Each row is a point. Any point is a mix of the corners, with weights that add up to 1. It lies inside the corners' shape when no weight is negative. Is each point inside? If not, which corners have a negative weight?
(in the rows, 128 means zero)

Corners:
(1): [100 127 130]
(2): [163  84  39]
(3): [166 184 169]
(4): [ 93  76 165]
Points:
[160 113 100] => outside (1)
[145  98  70] => inside
[120 140 139] => inside
[115 125 168] => outside (2)

Corners:
(1): [ 55 133 136 179  90 160]
(2): [137  66 128  45 194 117]
(3): [238 112 162 141  80 107]
(4): [120 138 138 125 104  72]
(5): [ 88 132  19  78  90 201]
(6): [129 161 183 116 164 190]
(7): [144 159  26 155 211  63]
Points:
[156 125 109 105 132 130] => outside (1)
[118 128 152 108 117 157] => outside (7)
[155 106 119  87 166 107] => outside (1)
[118 101 130  95 156 132] => inside
[148 117 124  93 154 115] => outside (1)
[ 87 128 112 116 145 148] => outside (3)
[124 148  82 158  93 116] => outside (2, 6)
[114 141  89 151 147 111] => inside
[119 131  87 102 125 146] => inside

Corners:
(1): [201 115  60  56  92 142 185  81 174]
(2): [ 62 139 191 130  46  84 182 156 148]
(3): [ 78  87 115 161 139 108 142  70 110]
(4): [115 142 182 101  51 121 168 147 109]
(5): [140 162 145 132 144 124 183 158 124]
(6): [194 174 131 139 100  80 119  68 122]
(7): [113 119 117 180 179 166  93 197 159]
(8): [195 136 181 110 155  88 106 161 141]
(9): [222 137  36 136  77  59 129 211 103]
(10): [ 82 182  89  83 166 150 174  80 162]
Points:
[157 139 119 129 126 103 143 130 135] => outside (4)
[209 178  73  97 152 127 136 109 156] => outside (2, 3, 4)
[137 153  89  93 102 117 158 154 147] => outside (3, 5, 6)
[143 143 104 130 149 123 138 134 146] => outside (4)
[120 143 140 107  93 110 168 119 135] => outside (7)
[117 116 133 135 114 141 154  94 144] => outside (8, 9, 10)

Corners:
(1): [ 74 134 169 133  76 154 100 121 131 105 124  58 107 144]
(2): [ 83 162 201 176  91 151 140 103 140 165 181  97  60 206]
(3): [127 182 111  59 125  77  62 165 116 142 125  97 119 142]
(4): [ 88 106 213 178  74  53 132 106 198 118 127  81  92 150]
(5): [ 85 192 208 103 172  71 180  89 156  90 101  85  68 145]
(6): [119  75 136 142  97 211 153 139 128 218 115 195 137 119]
(7): [137 124  99 163 111 149 164 141 152 132 175 124 145 130]
(8): [133 128 151  98 174 117 109  86 183  94  90  93  37 112]
(9): [147 150 182 147 101  43 118 114  97  67 124 138  95 183]
(10): [ 64  94 159 157 123 167  97 152 147 170 157 196 143 178]
(11): [175 147 185 184 164 121 113 132 155 112 107  91  91  69]
(12): [176 233 152 135 171 180 101  83 182 106  89 149 153  82]
(13): [ 99 176 125  38  68 107  44 157  96 124 178 101 114  53]
(14): [101 138 103  79 135  74  61  97  79 174 153 141 164  62]
(15): [109  65 204 144  89 192 154 133 145 176 183 136 149 195]
Points:
[106 115 149 113 107 111 110 140 129 138 136 121 123 134] => outside (2, 12)
[120 158 163 113 130 136 105 116 132 134 126 124 111 120] => outside (4, 7)
[104 133 163 137 102 135 116 131 130 145 146 130 129 140] => outside (8)
[100 173 182 115  98  97  87 126 130 120 151  91 110 134] => outside (6, 7, 8)
[ 95 121 157 140 122 136 110 130 145 147 143 147 124 145] => inside

Corners:
(1): [103 190 163  77 138 154 174 180 168  72 192  68 162  70  83 204 132  93
 149 116]
(2): [121 130 139 152  64 124 160 164  98 191  90 146 189 132 102 136 123  92
 146 110]
(3): [115  72  51 129  72 158 119 143 107 159 145 156 110 126  87  86 161 110
  87 156]
(4): [115  92  76 157 125  82  43 161  77 122 160 120 167 155 127 120  94 154
  61 101]
(5): [170 182  99  66 144 121 176 147 147 124  71 101 160  70  84 139 103  95
 172  61]
(6): [ 49  97 125 179 117 147 118 102  78 116 103 133 132 117 173  52  58  77
  97  84]
(7): [ 90 145 148  88 247 130 127 140 142  48 118 183 128 140 165 190  81 153
  94 159]
(8): [121 191 148  99  89 153 136 133 127 168 116 149  91 105 157 103 200 133
 168 181]
(9): [100 118 128  76 126 112 113 164 196  80 105  80  96  78 154  99  85 117
 101 223]
(10): [134  90 130  98  88 172 107 106 140 119  77 161 128  75 176 234 119 102
 150 104]
(11): [ 95 159 124 112 135 142 107 138  47 124 117 157 158 104 203  37  78  51
 185 151]
(12): [120 157 118 101 124 113 173 108  60 154 153 138 139 129 200  84 146 134
 109 159]
(13): [106  29 117 129 185  84 162 156 121  89 150  65 112 152 136 103 174 249
 126 195]
(14): [175  84 102 121 111 144 106 165 107  76  79 116 108 141  70 127 124 155
  78 134]
(15): [142 122 100 151 111  62 106 102 114  70 129 157 117  71 178 108 127  97
 157 160]
(16): [127 182 112 200 171 120  89 160 119 170 147 130 116 160 212 166  87 141
 121 188]
(17): [108 165 126 134  98 109 134  62  52 115 134 125 138 120 104  99 120 110
 164 149]
(18): [ 76 166 124  84 132 241 143  76 182 111  88  79 132 117 135 159 212 123
 128  90]
(19): [143 106 127 125 153 116  57 125 169 106 130 117  60 142 171 127 173  97
 134 163]
(20): [140 119  92 125 111 109 122 111  92  87 173 122 166 152 136 130  82 150
 156  86]
(21): [ 99 123  94  58 106 100 174 152 106  42  84 128 110 128  96 177 101 112
 167  86]
Points:
[148 192 128  64 124 231 127 186 218 135  63 126 120 114  93 220 136  73
 149 112] => outside (4, 6, 12, 13, 15, 17)
[ 86 123 132 162 147 144 126 145 115 114 154 116 136 135 139  93 116 147
 112 185] => outside (4, 5, 10, 12, 19, 21)
[115 124 110 128 112 121 118 133 108 119 125 121 134 118 139 118 120 117
 124 129] => outside (7)
[107 103 115 131 122 128 118 130 117 103 132 123 129 128 144 139 116 129
 111 138] => outside (5, 8, 11)
[118 182 118 112 115 117 115 104 112 108 123 128 136  86 171 128 101  74
 163 110] => outside (2, 3, 7, 13, 14)
[113 140 122 119 115 138 126 126 115 122 122 129 123 119 146 116 135 123
 137 135] => inside

Corners:
(1): [123 132 161 176 113 102 177 184 143 139 143 110 156 111 100 128 143 162
 187 130]
(2): [ 85 150 156 159 166 101 204 105 176 106 101 137  78 188  90 155 179 115
 148 196]
(3): [ 92 201  64  71 114 109  76 149 180 103  66  98 132 144 140  90 152 158
 120 193]
(4): [115 128 112 100 158 192 113 113 186 162 166 118  79 104  98  95 146 105
  81 102]
(5): [138  66 112  82 103  98 168 149  73 114 177 178 176 161  75 166 132 156
 170  45]
(6): [ 37 166 145  62 128 170 152 133  95 158 159 112 101 118 185  87 108  83
 151 139]
(7): [ 49 183  36  97 189  98 198 161  89  30  55 138 187 189 132 142 161  70
 105 165]
(8): [153 154 124 105 129 171 123 105 108 143 121 163 178  79 143 133 204 103
 151 127]
(9): [141 126  79 169 117  82 162 168 107 132  97 136 171  81 117 143 120 111
 184 213]
(10): [ 39 102 125 146 182 128 157  64  97 155 186 101 169 104 125 197  80  54
 180 130]
(11): [183 139 206 124 101 156 164  98 173 142 133  87  97 110 171 132 134 177
 152 132]
(12): [197  80  82 162 196  63 178 122 101  28  95 151 158 141  80  84 106 152
 138 101]
(13): [121  77 205 135 137 195  82  96 147 152 171  73 168  89 105  94  41 177
 196 176]
(14): [147 152 115  98  93 174  79 140  95 161 134 118 169 128 107 162  87 138
 173 108]
(15): [ 77 119 123  83 105 126 173 140 123 112 141 174 181  88 133  88 100  82
 199 107]
(16): [ 94  73 210 115 107 210  36  63 181 171 138 143 127  95 128  80 102 145
  94  87]
(17): [112 129  64 178 172 149 183  50 114  88  86  99 146 141 124 159 179 153
 155 116]
(18): [131 139 186 119  52 185 132 169 147 123 160 122  90 121 179  83 188 109
 141 145]
(19): [ 47 124 115  51 190 153 220  76  84 115  67  95 126 191 114 130 160  53
 147  92]
(20): [171 135 117 147 176 173  47 156 209 139  97 160 140  95 202 165 176 139
 151 166]
(21): [168  52 131 150 121 166 116  82 139 140 177 182 163 150 105  80  98 118
  93  31]
Points:
[113 126 119 120 144 149 129 118 125 127 124 128 147 129 119 124 140 119
 142 134] => outside (11, 15)
[137 112 135 137 134 140 125 114 144 139 146 133 144 106 114 126 121 148
 156 120] => outside (7, 18, 19)
[106 136 137 113 125 160 134 122 134 137 131 127 138 121 139 129 148 111
 150 137] => outside (12)
[110 133 126 119 136 139 137 125 137 121 119 124 135 124 129 130 144 126
 150 143] => outside (21)
[ 87 121 129 128 182 160 132  88 156 127 117 136 127 134 150 133 120 103
 125  99] => outside (3, 5, 8, 9, 13, 18)

Corners:
(1): [112 223 137 132 135  98 126 162 169  84  63 132 175  86 118 220  13 148
 143  87]
(2): [169 139 166 154 102  91 173 193 179 103 136 145 160 112 136  96 144  99
  19 209]
(3): [ 84  98 174 159 173 108  73 209  53  91  98  85 197 154 137 100 119 139
  66 144]
(4): [154 106  80 113 101 162  51 164  99 119  50 166  87 159 138  56  89 225
 141  93]
(5): [193  74  57 156  93 181 143 157 168 127 148 111  57 167 187 120 237 155
 189  82]
(6): [110 105 152 135 133 137 115 103  92  91 121 155 104 138 141  73 150 173
 137 174]
(7): [129 163 182 183 106 171 128 116 143 117 119 157  83 148 106 122 158  77
 197  51]
(8): [124 116 125 112 105  94  61 167 139 131 101 168 125 139 135 143  77 113
 103 123]
(9): [135 158 184 129  85 147 109 168 106  97 133 135 171 182 114  92 163 164
  66 130]
(10): [ 71 143  72 112 103 187 149 145 165 121 152 149  81 112  92  62 121 167
 114  76]
(11): [146 116 108 138 196 142 124  95 147 108 104 121 198 149 188 190 153 139
 104 153]
(12): [ 70 125 119 134 106 107 148 108 199  68  98 110  52 142  23 143 135 110
  80 120]
(13): [151 135 109 155  61 151  72 124 177 105  69 130 106 122 109 179 131 155
  94 165]
(14): [111  80 111 151 125 125  58 141 102  99  69 141 113 120 135 107 228 222
 107  99]
(15): [162 127 157 171 129 123 117 112 175 142 142 170  91 194 144 171  35 128
  85 116]
(16): [120  41 209  94 188 197 119 136 150 101 156 115 172  86 100 116 151 126
 149 146]
(17): [164 156  41 150  37 148 179 169  53 139 129 148 100 174  67  94 151 164
 175  36]
(18): [ 80 120 175  71 170 155 125 155  67 158  98 103 144 127 117 104  79 182
 113 106]
(19): [ 79 125 115 132 173  94 107  99 187 132 114  69 143 178  66 158 118 168
 127 127]
(20): [121 185 150 146 155 113  67 105 139  94 131  88 148  86 133 136 157  92
  60 128]
(21): [149 167 129 155  25  92 101  78 179 106 115 107  86  83 121  96  98 107
 100  68]
Points:
[116 107 163 134 158 141 100  94 183  97 142 126 128 125 128 147 144 121
 127 117] => outside (2, 3, 4, 13, 17, 18)
[118 114 135 129 132 137 109 143 129 100 106 124 121 104 143 106 145 131
 120 112] => outside (9, 13, 15, 17, 19)
[106 135 142 132 131 113 113 126 144 110 114 117 146 132 104 138 105 146
  81 138] => outside (4, 5, 7)
[131 142 137 134 118 128 108 140 150 109  99 112 145 135 112 150 120 132
 113 117] => outside (6, 10, 14, 15)

Corners:
(1): [174  56 152 178 168 133 163 116 226 149 116 135 116 130 132 164 134  93
 139 107]
(2): [152 179 162  92 186  51  94  76  78 131 119 172 131  97 181 118  72 198
 131 114]
(3): [ 79 184 189  89 129 133  64 111  99 124 108  97 110  40 124  93 111 120
  99 165]
(4): [184 249 134  92 108 104 104  91 120 144 102 129 129  92 122 154 122 150
 185 161]
(5): [ 86  53 196 178 113 170 124  65 184 166 112 160 136 115 149 163 129 162
 164 105]
(6): [182 175 119  81 144 140 165 152 133 135  95  71 175 133 117 109 144 179
 115 185]
(7): [116 128  70 129 125 102 178 149 146  70 108  77 191 182  56 118 127  95
  95 154]
(8): [181  90  96 140 142 158 146 127 155 148 188 111 157 171  76 146 172 102
 103 129]
(9): [154  82  54 178 154 143 156 110 132 110 109  78 175  95 126 157 156 103
 118 142]
(10): [159 193  64  78  86 148 154 116 128 124 125  69 127 118 168  73 156 105
  89 158]
(11): [135  66 121 181 162 212 180 142 157 147 155 150  98 136 144 156 129  90
 158  92]
(12): [142  80 156 225 136 127 107 127 199 144 153 170 157 104 140 188  97 138
 132 117]
(13): [209 129  60 120 129 133 124 158 138  55 120  80 130 149  78 113 124 144
 129 137]
(14): [163 115  74  83 104 147 170 183 163 136 134 110 143 127  69 170 166 113
  97 106]
(15): [149 169 118  72 147 104 146 104 153 133 154  82 137  84 118 149  76 164
 150 178]
(16): [145 114 195 142 121 162 124  98 161 209  97  92 141 123 138 213  71 120
 136 104]
(17): [120 195 184 149 160 110 106  39 102  96 127 158  79  57 145 139 121 183
  92 140]
(18): [ 91 146 161 205 169 142 107  49 164 192 107 146  71  81 120 110  73 204
 124 114]
(19): [141 129 132 185 151 218 141  15 192 154  78 203 161  17  38  91  58 182
  44 163]
(20): [ 88 136 158 111 145 131  60  67 132 149  91 153  58 120 163 144  94 167
  93 195]
(21): [183 166  54 113 171 138 127 122 191  73 117  86 191 142 120 159 148 130
 121 125]
Points:
[147 132 127 145 144 158 136  84 162 140 108 134 146  87  99 132  99 150
 103 145] => inside
[142 136 128 130 133 140 135 107 146 131 125 126 126 108 120 145 131 139
 117 131] => inside
[141 146 115 121 121 132 136 127 147 123 133 105 143 118 136 150 163 111
 140 154] => outside (2, 13, 16, 18, 19)
[163 166  94  93 141 146 131 121 126 140 122 105 126 105 115 131 125 141
 116 141] => outside (1, 5, 7, 12, 17)
[ 99 146 163 133 135 155 102  78 134 141 116 132 102  94 122 115  88 163
  96 177] => outside (1, 2, 4, 9, 14, 21)
[144 160  93 144 137 132 137  80 132 137 113 131 120  71 109 141  74 162
 104 147] => outside (1, 3, 5, 6, 8, 21)
[135 136 138 139 142 141 133  91 152 137 117 126 133 100 117 137 110 155
 119 141] => inside
[155 110 108 157 134 129 131 106 166 136 114 129 155 138 113 158 114 128
 119 121] => outside (3, 6, 11, 15, 17)

Corners:
(1): [113 167 129 125 145 131 112 122 136 138 145 150 131 129 102 124 141 134
 124 122]
(2): [126 160 112 110  98 122 144 154 152 130 127 115 100 130 118 114 138 141
 143 122]
(3): [131 107 128 125  69 111 129 108 122 139 123 103 112 120 119 109  83 103
 157 130]
(4): [129 113  92 133 134 144 134 148 109 139 137 163 134 129 115 144 103 127
 119 116]
(5): [161 108 106 129 117 108 130 120 131 150 125 111 108 124 118  95 132 104
 152 130]
(6): [179 162 146 103 126 125 112 131 116 139 129  91 127 109 144 106  84 141
 137 117]
(7): [130 190 137 125 137 123 118 115 176 121 116  91  96 143 155 114 103 108
 148 123]
(8): [148 111 119 137 135 125 140 116 113 110 149 102 108 116 148 104 146  98
 137 134]
(9): [126 107 100 116 150 115 125 137 220 113 102 110 104 138 132 133 134 145
 130 110]
(10): [117 149 121 114 107 130 119 127 122 165 119 130 108  91 137  88 125 115
 137 116]
(11): [139 134  91 128 134 123 121 123 116 130 141 128 152 137 132 132 135 140
 128 122]
(12): [118 125 104 126 138 114 127 148 149 137 135 101  91 129 134  75  91 136
 127 114]
(13): [151 172 167 101 135 131 107 111 121 125  86 128 132 123 141  85 124 141
 139 116]
(14): [125  85  90 202 130 116 128 130 144 141 147 182 158 125  91 134 137 116
 138 136]
(15): [120 138 122 121 132 141 125 139 136 144 113 101 125 126 129 121 125 146
 146 121]
(16): [141 118 106 116 165 128 124 157 110 116 121 180 249 107 137 145 158 103
 110 126]
(17): [120 124 146 104 135  99 131 137 137 115  80 127 106 110 139 115 133 126
 125 123]
(18): [138 109 112 114 124 112 130 124 132 133 143 151 108 141 126 104 139 134
 135 159]
(19): [149  93  93 144 153 127 229 125 100 109 149 148 205 129 136 166 142  98
 127 131]
(20): [136 124 114 112 122 117 141 109 118 137 107 140 107 114  96 114 105 153
 156 146]
(21): [115 130 113 121 141 118 113 123 141 138 143 163 115 140 112 124 134 148
 159 129]
Points:
[131 128 117 124 134 123 136 132 134 124 125 131 136 129 127 127 126 132
 134 127] => outside (5, 10)
[132 129 115 123 125 120 133 130 136 134 125 132 125 127 123 118 121 129
 139 126] => outside (8)
[134 134 121 124 134 124 126 124 132 131 119 124 129 123 128 116 119 128
 139 123] => outside (2, 18)
[133 132 116 127 125 124 132 128 133 135 126 122 115 122 126 113 121 125
 140 123] => outside (16, 18)
[137 151 134 104 127 125 110 131 139 136 114 126 116 127 121 117 113 137
 139 123] => outside (8, 10, 11, 12, 14, 19)

Corners:
(1): [103 154  59 191 167  31 120  79 103  86 175 132 117  26 180 162  50  67
 165 184]
(2): [118 129 151 109 121 167 109 116 110 153 134 115 101 104 172 166 113 127
 146 120]
(3): [134 142  97 195 158  41 101  88  93  20 135 133 113  49 178 184  81  76
 173 103]
(4): [ 95 102 120 123  81 156 106 120  90 142 137 173 122 114 103  35 148 162
 112  87]
(5): [ 80 155  99 105  57 143  17 101 156 144 116 162 123 141 118 133 129 108
 143 123]
(6): [ 62 116 112  84 103 159  79 135 148 125 174 121 129 130  95  93 153 159
 152  85]
(7): [ 58  89 174 116 125 165  54 126 149 146 135 128 179 107  63  80 163 139
 173 108]
(8): [186  51 119 134 140 119 150 171 170  92  83  88 131 166  86 107 153 119
  78 143]
(9): [151 184 140 213 141  70 131  57 174 173 140 173 132  76 201 212  90 163
 186  36]
(10): [ 68 102 116  87 148 141  93 157 110 134 129 155 156 159 145 106 167 170
 155  98]
(11): [100  93 113 199 153 106 125 102 127  76 186 145 119  63 209 202  97  61
 181 154]
(12): [168  65 147  93 104 115 131  95 131 105 107  97 127 170 111  38 207 101
  87 148]
(13): [105 162 166 121 111  95  81  88 120 117 153 158  99 150 118 114 129 119
 183 142]
(14): [148 122 124  88 118 129 189  76 164 109  90 148 149 169  72 102 135 124
  74 119]
(15): [  7 121 138 122  96 128 100  81 110 117 117 126 111 133 127 135 137 177
 146  98]
(16): [158 135 132 126 147 112 131 160 123  76 130  93 196 139 141 136 144 112
  27 155]
(17): [159 135  75 241 168  76 139  57  97 101 157 135 104  85 157 188  76  27
 147  92]
(18): [183 116 105 111 102 123 162 132 143 121  39 134 166 154  54 110 189  97
  94 176]
(19): [138 134 134  97 132 163 135 160 188 142  52 132 139 148  73 107 195  96
  53 169]
(20): [123 119 148 118  57  62 202 177 133 113  53 126 172 136 143  99 157 109
  79 104]
(21): [142  65 125  82 109  75 163 173 149 130  95 155 137 149  93 134 174  83
  12 154]
Points:
[ 92 104 127 130  90 114 111  86 108 103 128 147 111 118 114 115 137 101
 147 114] => outside (1, 8, 9, 10, 16, 19)
[125 108 113 118 126 126 121 123 138 111 119 132 134 124 131 131 145 122
 107 133] => outside (7, 13, 17, 20)
[129 135 126 117 127 124 102 102 129 129 130 142 130 123 114 111 140 112
 125 132] => outside (8, 11, 15, 20)
[117 118 126 129 113 114 118 118 127 117 122 139 128 128 118 112 138 119
 125 122] => inside
[106 118 127 129 122 120 118 119 135 114 114 135 131 121 122 126 144 115
 119 128] => inside
[144 108 124 138 135  96 106 103 137  91 144 123 133 106 135 137 130  90
 135 147] => outside (4, 10, 15, 17, 19, 20)
[133 130 113 156 145 114 108 105 129 107 142 133 135 105 142 142 120 109
 142 123] => outside (15, 20, 21)
[133 106 127 130 124 111 132 114 130 111 116 128 132 131 117 113 149 109
 115 130] => outside (5)
[131 113 135 133 119 112 113 128 128 114 127 133 138 128 132 121 142 117
 132 116] => outside (1, 14, 15, 19)

Corners:
(1): [135 151 148 140 129 109 129 101 133  85 124 103 126 137 107 138 104 142
 112 135]
(2): [143 108 121 142 121 147 118 126 132 118 235 119 109 160 159 115 187 108
 139 153]
(3): [119 153 130 159 103 127 115 150 128 127 107 126 155 112 143 123 113 135
  57 126]
(4): [143  81 125 131 118 150 100 119 123 147 136  90 101 142 134 158 150 135
 150 152]
(5): [143 134 116 131 114 137  98 131 142 152 162 108 127 111 130 114 141 139
 126 125]
(6): [126 152 107 131 128 142 111 140  85 124 105 119 144 127 123 150 109  83
 123  95]
(7): [142 154 127 141 110 160 130 125 146 119 115 160  96 123 153 137 100 126
  76 132]
(8): [152 156  89 103 121 148 135   7 122 113 110 132 108  98 166 132 153 141
 151 122]
(9): [161 116 104 118 106 151 132 119 121 113 118 102 138 137 134 114 103 110
 144 139]
(10): [175 130 136 106 119 138 240 105 137 108  93 120 108 128  79 124 192 138
 126 106]
(11): [127 138 127 117 123 101 104 136 141 105 121 140 140 147 139 126 126 139
  44  88]
(12): [ 69 152 171  93 122 127  83 159 136 150 145 127 145  99 133 122 148 111
  83 154]
(13): [138 126 109 134 103 147  86 154 138 136 106 139 146 142 129 125 106 151
 132 164]
(14): [144 165 118 129 137 107 104 131 106 166 130 131 143 111 155 124 125 147
 142 163]
(15): [132 160  93 135 105 148 109 116 140 131 119  97  92 132 160 116 137 154
 133 147]
(16): [143 109 114 132 168 145 117 140 139 117 107  52 135 126 122 188 125 123
 153 135]
(17): [116  83 164 136 120 145 243 116 118 101 120 124 144 144  91 163  96 144
 128 131]
(18): [119 152 126 112  92  42  97 146 128  96 117 110 157 108 129 189 116 169
 139 149]
(19): [145 122 101 108 107 147 168 135 111 137 157 129 117 114  82 102 141 149
  90 156]
(20): [110  90 130 136 122 145  92 147 123  97 102 142 130 111 121 125 118  98
 114 125]
(21): [107 152 104 135 123  94 164 124 142 132  89 135 160 110 100 110 118  85
 108 134]
Points:
[127 127 126 122 122 124 131 128 123 119 125 121 141 125 122 133 132 122
 120 139] => outside (5, 7, 15)
[132 123 121 126 122 128 121 136 127 130 141 110 130 131 122 131 139 125
 130 137] => outside (3, 7, 8)
[140 130 116 132 118 128 126 125 128 122 119 111 136 128 129 133 129 129
 128 130] => outside (7, 12, 19)
[127 132 127 129 120 125 129 139 129 125 125 118 136 126 122 133 124 127
 112 138] => outside (8)
[138 132 121 137 119 129 126 147 129 119 106 108 126 127 120 147 117 150
 110 131] => outside (2, 8, 9, 12, 21)
[146 128 109 128 118 135 121 122 126 122 129 112 123 126 126 133 135 125
 142 142] => outside (3, 11, 12, 17)
[138 136 118 126 118 131 137 111 130 118 122 121 128 124 128 130 130 127
 122 134] => inside

Corners:
(1): [157  58 160 131 102 196 120 190 166 172 116 172 110 127  63  75  89 160
 170 117]
(2): [176 150  44  99  83  77 120  86 120 180 134 158 114 175 197 105 114 130
 131 183]
(3): [132 121 109 145 130 141 139 176 122  97  98 172 123 131  84 127 119 130
  94  68]
(4): [151  95 152  84 172 120  58 215 175  82 125  95 169 125 103 134  95 142
 129  75]
(5): [131 160  61 135  95 164  87 208 115 190 165  77  97 125 144 171 141 127
 165 225]
(6): [ 86 128 182 166 103 129 105  60 176 109  58 200  68 173  88  44 154 126
  77  78]
(7): [190  36 161 187 161  98 139 125 196  38  97  76 152 139 116 118 100 183
 174  70]
(8): [167  72   8  84  62 218  92 177 179 171 109  65 176  71 149 159 155  83
 165 140]
(9): [ 85 107 157 116 143 132 137  94 103  68 124 174  91 147  99  29 145 201
  88 173]
(10): [ 88  66 182 147 135 133 114 133 132  88 105 152 165 178 141  83 124 142
  83 123]
(11): [137 160 152  93 165 115  75  93  63 189 107 115 180 107 152 123  85 162
 133 175]
(12): [ 96  73 121  98 168  91 166 200 183 114  95  96 160  77 174 153 167 191
 132 164]
(13): [139 159 109 156 177 106 138 181 137 179 102  66 148 113 140  96 155 143
  90 178]
(14): [158 155  87  96  58 192 121 140 133  79  80 148 113 142  89 131  92 151
 151 171]
(15): [182 168  30  73 117 167 110 133 201  80 147  72 209 148 109 119 158  63
 203  78]
(16): [139 121 141 135 158 172  86 126 205 102 148 152 122 158 156  52  91 172
 150  69]
(17): [ 79 122 128 130  90  56 159  98 114 218 125  71 123 168 196 101 102  85
 106 133]
(18): [110  87 104 150  51 142  92  58 210 130 184 139 142 190 133  82  90 199
  90  93]
(19): [172 102 158 176 101 186 132 108 155  80 165 187  63 116  88 113 161 170
  79 186]
(20): [136 149 122  81  69  87  81 211 159 179 160  65 223  79 218  94  88 164
 163  73]
(21): [ 94 137  98 172 135  94  82  70 145 111 150 106 190 160 108  94  37 118
  99 175]
Points:
[131  95 117 135  95 136 119 134 155 134 125 119 125 134 135 109 124 149
 119 158] => outside (3, 11, 15, 16)
[139 118 110 106 115 151 105 151 156 122 125 136 136 130 126 104 132 151
 130 132] => outside (7, 17, 21)
[146 110 113 136 111 151 126 132 161 135 114 126 121 148 133 110 127 141
 137 127] => outside (4, 9, 20, 21)
[128 116 114 132 115 125 116 135 156 123 123 126 137 142 131  96 117 142
 120 132] => outside (11)
[129 118 117 126 104 128 106 133 161 132 134 119 152 138 136  96 108 147
 128 114] => inside
[132 116 117 136 109 140 119 127 153 126 118 131 131 136 126 101 126 144
 120 131] => outside (4)
[124 108 132 133 119 131 130 148 147 153 121 115 133 127 143 101 133 145
 125 121] => outside (2, 4, 14, 21)
